Each row of a before or after table is a point. One or more steps were done to the points. Then noise was added and the rows were shuffled. The steps act on columns, c1 being the first. Write out the steps. A step turns or swaps two columns, mirrors them in a line or flattens them onto one, adds a multiple of one to another, or multiplies or shifts one. Angles are multiples of 10 degrees, from the lower column toward the higher: turns from -170 to 170, lines from 10 to 170 but not 90. Use the fewest steps. Two steps may share a column if one is a turn and the other turns, adds or multiplies; they go together, in the order done. Otherwise the lowest column goes first.
In the rows, zero is written as 128.

Before, 9 rows:
[[157  87]
 [152 177]
 [141 101]
 [154  63]
 [137 142]
 [120 121]
 [101  63]
 [ 99 120]
 [156 142]]
After:
[[ 94  66]
 [116 101]
 [184 142]
 [ 61 108]
 [145 130]
 [122 126]
 [114  79]
 [102 143]
 [157 114]]
Steps: turn c1 and c2 by -50 degrees

Before (8 x 6):
[[103 120 181 155 207 118]
 [141 119  55  51  96 113]
 [137 139 131 119 131 161]
 [126 185 159 157 107 112]
 [124 126 131 159  99 127]
 [143 162  81 158  88 138]
 [146 120 190 152 102 134]
 [ 93 137 182 154  94 148]]
After (8 x 6):
[[126  95 113 112 101 100]
 [138 143 125 160 129 120]
 [144 124  59 122  91  94]
 [141  88 106 152  99 200]
 [126 165 150  99 108 113]
 [104 200 169 104 206 110]
 [ 91 104 162 134  93  96]
 [144  98 176 122 101 105]]
Steps: add 1 times c5 to c2; turn c4 and c6 by -120 degrees; add 0.7 times c6 to c3

Before:
[[ 79 128  77 163 140 132 138 145 164]
 [ 78 102  78 125 170 142 152 171 141]
 [143 180 169 126  79 105 149 140  57]
 [102 167 102 103 180 144 110 145 111]
 [122 124 126 117 128 174  97 152  86]
 [169 135 138 101 134 159  91  97 104]
 [ 67 110  82  95 152 132 170 127 160]
 [ 72 127  90 121 143  92 113 147 150]
 [151 186 197 166 125  99 174 117  85]
 [105  92  68 116 181 149  95  85  79]
 [136 192 127 131 100 157 135 105  75]
 [184 178 124 135 110 105 158 146  84]]
After:
[[ 81 138  82 163  95 130 137 143 119]
 [132  64 130 127 184 154 135 153 136]
 [152  76 192 167 157 100 173 157 142]
 [104 108 106 105 100 142 114 171 151]
 [ 77 175  74 124  88 137 153 146 135]
 [186 102 123 138 167 109 158 171 139]
 [106 127  64 119 117 147  94  72 158]
 [120 144 126 111 153 177  98 143 144]
 [ 69 139  88 118 101  92 112 140 124]
 [ 65 144  83  89  89 131 172 117 130]
 [170 103 138 104 142 160  89 110 136]
 [138  91 168 131 213 110 150 170 137]]
Steps: mirror c2 and c8 in the line at 70 degrees; turn c5 and c9 by 140 degrees; multiply c9 by 0.4

Before:
[[157 171 131 120 104  87 100 140  90 140 170 163]
 [134 124 112 157  84  60  78 126 115 126 177 116]
 [169 147  94 138 132  96 102 150 122 121 184 134]
 [ 96  87 113 132 112 174 135 146 124 196  80 133]
 [ 98 157 123  63 126 122  95  58  97  91 119  91]
 [162  87 124 141 122 126 105 127 120 180  52 136]
 [129 172 119 107 106 125 126  57  71 100 144  76]
 [115 107 139 160 116 147 111 168 120 150  63 120]]
After:
[[161 170 140 124  86 102 103  91 139 143 150 157]
 [118 105 141 174 146 115 115 118 171 124  44 113]
 [135  90 120 170 128 121 104 125 125 166  33 160]
 [134 155  97 132  94 133 101 122 145 115 163 171]
 [133  91 107 167 176 113 132 130 142 185  65  98]
 [117 126 109 155  60  86  75 117 124 105 157 134]
 [ 89 160 130  37 120 127  98  95  59 135 100  97]
 [ 74 171 126  86 121 107 128  72  58 111 122 130]]
Steps: swap c1 and c12; turn c2 and c3 by 10 degrees; multiply c4 by 1.3; turn c4 and c10 by -30 degrees; swap c5 and c6; swap c8 and c9; shift c11 by -20

Before:
[[132 144 140 140 127 130 117 149 124 137 169 147 139 141 105 154 136 143]
 [149 112 147 144 116 132 135 141 154 136 124 155 130 119 110  96 127 143]
 [131 142  21 132 108  98 108 155 138 116 121 124 139  83 163 143  95 144]
 [141 127 126 109 131 142 125  93 126 123 154 163 120 153 114 129 151 116]
 [136 140 141 144 167  91 122 153 139 130 142 171 151 146 109 101 121 144]
 [ 70 110 146 122 119 124 154 145 134 141 119 135 151 154 112 192 145 113]
 [136 133 119 130 119 147 114 154 137 108 171 154 127 133 162 101  79  94]
 [118 144 150 112 106 151 138 126 142  93 129 119 133 110 107 126 149   7]
 [ 46  81 145 117 121 152 111 133 124 137 139 144 119 144 120 103 154 145]
 [122 131 141  80 180 143 124 138 144  84 178 133 141 151 136 144 160 120]]
After:
[[139 126 127 110 119 125 126 129 127 124 137 164 120 152 109  91 151 118]
 [119 144 149 107 144 139 138 125 144  93 118 117 132 110 111 129 150   5]
 [150 114 146 138 145 132 136  97 153 136 125 158 130 117 112 137 128 144]
 [130 142  21 123 151 115 109 140 139 116 142 123 138  83 169 155  95 145]
 [ 46  81 145 114 132 136 111 103 126 137 121 145 118 145 114 136 151 146]
 [130 145 141 138 131 113 117 152 125 138 143 148 137 139 110 148 133 143]
 [138 141 141 156  98  96 122 104 142 129 151 169 150 145 117 153 120 142]
 [ 71 110 146 118 135 132 155 192 133 141 126 136 149 154 127 144 142 114]
 [135 135 115 124 139 118 114 100 135 108 135 154 125 131 161 155  80  94]
 [122 131 143  99  63 111 122 147 142  84 141 131 139 149 143 142 158 120]]
Steps: mirror c4 and c5 in the line at 10 degrees; flatten c6 and c11 onto the line at 140 degrees; swap c8 and c16; add 0.5 times c13 to c15

Before (10 x 32):
[[111 121  98 178  94 144 106 171 136  92 198  90 149 136  98 138  97  71
  117 105  95 141 149 126 152 100 103 207 127 165 124 122]
 [137  96 146 102 100 137 123 109 129 140 134 159 153 151 107  81 106  91
  140 131 159 140  87  98 108  68 120 144 116  79  99 112]
 [147 146 134 132 140 150 153 121 135 159  93  94 151 162 181 111 143 114
  106 121  98 147  66 163 146 149  74 132 128  86 121  49]
 [119  70 120 133  47 174 122  59 125 118  89 129 123 138 112 164 101 112
  131 118 157 148 105 136 112 129 130 136 135 117 108  53]
 [158 105 157 113 145 116  79 194 176 141 154 120 101 104 137 165 135 131
  132 135 143 121 162 149 124 183  70  79  94 134 166  71]
 [ 91 118 182 109  76 113 123  95 150 115 116 179  86 155  95  83 158 118
  178 152 174  94 120 102 134 175 109 106 140 122 150 121]
 [150 111  99 158  68  91 155  94 156 102 105 121 126 101 158  82 126 153
  155 134 100  77 164  97 157 150 171 132 133 135  87 166]
 [159 130 135 114 160 124 174 111 110 153 103 147 136 119  98 131 123 124
  159 123 147 143 133  99 112 164 142 101 112 144 146 107]
 [179  48 138 206 105 144 139 130 131 146 110 162 185 142  71 168 145 139
   62  74 202 128  74 124  98 101 128 116 132 184  59 107]
 [116  87 175 112 106 152  69 144 136 147 145 131 117 188 168 120 108 103
  173 115 128 151 113 120 145 141 114 139 142 138 143 105]]
After (10 x 32):
[[ 95 133 146 103 151 139 123 111 134 143 139 163  98 150 107  78 107  86
  140 129 159 136  87  99 107  64 118 148 116  78 104 110]
 [123 108  95 179 152 148 105 172 147  92 200  91  92 136  98 138  96  73
  118 103  97 139 146 123 152  98  98 210 128 160 129 125]
 [ 93 118 174 110 119 152  68 144 144 147 145 130 105 192 169 127 110  98
  175 112 126 151 115 118 144 144 112 144 145 135 142 104]
 [109 153 101 158 127  93 149  94 196 103 107 119  75 104 156  80 124 152
  156 136  99  80 163  98 152 153 170 127 135 136  86 166]
 [ 69 117 121 130 119 175 122  59 121 120  89 128  42 138 112 168 100 109
  130 120 157 149 105 137 111 127 132 139 138 118 107  54]
 [149 146 136 129 149 153 153 119 145 158  94  98 137 163 177 112 141 115
  101 119  98 149  64 160 146 147  80 133 128  84 118  51]
 [119  90 179 105  88 111 121 100 179 118 118 176  76 150  98  84 162 116
  178 155 180  93 118 102 134 171 108 106 143 121 144 121]
 [ 43 180 141 207 187 145 137 129 138 139 108 158 102 138  74 169 145 138
   58  77 204 127  72 124  98 100 127 118 132 183  60 108]
 [129 161 136 109 139 124 176 111  82 150 102 151 159 123  98 127 119 121
  159 123 144 147 135  98 108 165 145 106 112 145 150 104]
 [107 154 159 120  99 115  79 193 253 143 159 123 144 105 135 168 138 133
  132 133 146 127 162 147 123 183  67  77  93 134 165  70]]
Steps: swap c1 and c2; swap c5 and c13; multiply c9 by 2.5

Before, 8 rows:
[[118 111 159 149 108 116 128 171 139 177  90 132 132 136 120 141 159 135
  127 174  75 152 120 109 114 108  95 149  97 147  84 125 135 146 166 145
   92 188 137 119 117 111 127 118 103 135 156  85 129  76 155 181  68  92
  176 159 107 121 167 159 130 110 118  96]
 [ 74 142  98 148 119 133 136 180 149 178 116 100 113 139 108 175 121 151
  109 116  71 125 143 113 142 120 114  94  86 164 107 121 156 125 153 190
  145 136 107  75  75 120  80 102  87  87 136 172  74 112 183 116 157 118
  140  87 156  81  99  85 134 118  70  95]
 [119 140 129  95 194 145 140  99 117 162 110 158 154 120 118  93 130 130
  151 100 172  91 102 118  52 128  95  87 117 125  77 127 157 168 113 147
  150 108 165  98 139 104 124 123  75 114  91 121 149 133 151  90 104 156
   83  69 168 168 101 120 156 136 168  36]
 [ 83 132 106 133 145  87 127 123 151 182 154 170 128  99 159 121 121 150
  167  88 102  68 130 131 130 118 101  82 140 115 131 136 128 121 112  99
  188 193 131 145  91 103 181 131  96 118 147  83  92  90 105 156 156 147
  122  79 175 100 115  76 124 114 107 143]
 [147  94 163 159 181 186 119 166 116 102 109 151 143 205 181 166 133 150
   65 188  95 131 118 170 146 159 130 132 135 152  69 181  87  93 169 138
  137 165 146 143 140 147  84 176 129 113 149 103 154 166  93 189 116 158
  129  97  81  89 162  77 108 159  77 109]
 [147 131 168 114 100 193 122 124 168  89  72 138 109 114 145 102 157 190
  108 180 123 163 139 159 149 136 177 103 133 121 128 174  98 172 106 126
  101 133 135 147 124 129 119 179 114 145  50 154 128 112 105 186 145 113
  171 156  99 176 113 150 163 146 148  97]
 [102 107 139 132 117  89 110 135 152  93 145  84 136 192 180 125 163 122
  173 106 178  62 112 140 146 145 115 146 101 103 118 154 120 159 187 165
  140 180 161  81  64 202  83 193 140 107  53 134  79 171 104 162 120  79
   78 164  87 113 152  75 145 156 140  37]
 [172 134 150 157 161  98 140 148 171 137 155 171  81 167  78  77 159 136
  150 138 155 154 107  81  50 130 169 102 104 115 118 105 131  97 187 143
   98 128 126 162 100 153 174 157 124 160 131 117 152 149 133  85 132 172
  164 132 180  83 188 165 133 200 127 144]]
After (8 x 64):
[[102 106 139 132 117  89 110 165 151  92 145  84 136 192 180 124 127 121
  173 107 178  63 112 141 146 145 116 146 101 104 118 153 135 183 187 165
  129 180 161  81  51 202  82 194 134 106  53 134  78 172 104 162 120  79
   78 135  87 112 152  75 145 156 140 225]
 [ 74 142  97 149 120 133 136 106 149 185 116  99 113 137 108 176 144 152
  109 116  71 124 159 113 143 119 115  93  87 163 106 121 134 103 153 190
  128 137 106  75 118 120  80 102  97  87 136 172  74 112 182 116 158 118
  139  66 157  82  98  85 134 120  70 157]
 [118 139 129  95 193 144 140  62 117 170 110 157 155 121 119  92 159 130
  151 100 172  91 134 117  51 128  95  87 118 124  78 128 166 205 113 147
  128 108 167  98 103 104 125 124  81 114  90 121 150 133 151  90 104 156
   83 135 169 168 102 121 157 136 168 216]
 [118 109 160 149 107 116 128 171 140 181  89 132 131 137 119 141 109 136
  127 174  76 152 128 109 114 109  95 150  96 148  85 125 139 157 165 145
  127 188 138 120  27 112 128 118 112 135 157  86 129  76 155 181  67  92
  176 100 107 121 167 159 129 111 118 169]
 [172 134 149 157 160  98 140 139 170 137 155 171  82 166  78  77  94 137
  151 138 155 154 117  82  50 129 170 103 103 115 118 103 147 128 187 143
  129 129 126 162 107 153 174 158 126 159 130 117 151 149 133  86 133 170
  164 110 178  84 188 165 132 201 128 124]
 [145 131 168 115  99 194 123 151 168  93  71 138 109 113 144 102 111 190
  108 180 123 163 113 159 149 135 176 103 133 121 128 173 101 155 105 126
  128 132 136 147 148 130 120 178 108 145  50 153 129 113 105 187 144 112
  169 142  98 176 113 149 163 146 148 166]
 [ 84 132 105 133 144  86 128  82 152 188 154 171 128  99 159 121 130 150
  166  88 103  68 129 131 130 119 102  82 140 114 131 136 127 118 112  98
  129 193 131 144 133 103 181 130 105 118 146  82  92  90 105 155 156 146
  124 115 175 101 115  76 125 114 107 112]
 [147  93 162 159 182 186 119 112 116 102 110 151 143 204 182 166 130 149
   64 188  95 131  91 171 146 158 130 131 135 153  68 182 111 108 169 138
  128 166 147 143 123 147  83 176 124 114 149 103 155 166  93 190 116 158
  129  82  80  89 163  76 107 158  77 147]]
Steps: turn c8 and c56 by -70 degrees; turn c10 and c45 by 10 degrees; turn c17 and c64 by 160 degrees; add -1.5 times c23 to c34; turn c23 and c33 by -50 degrees; multiply c37 by 0; add 1.5 times c53 to c41
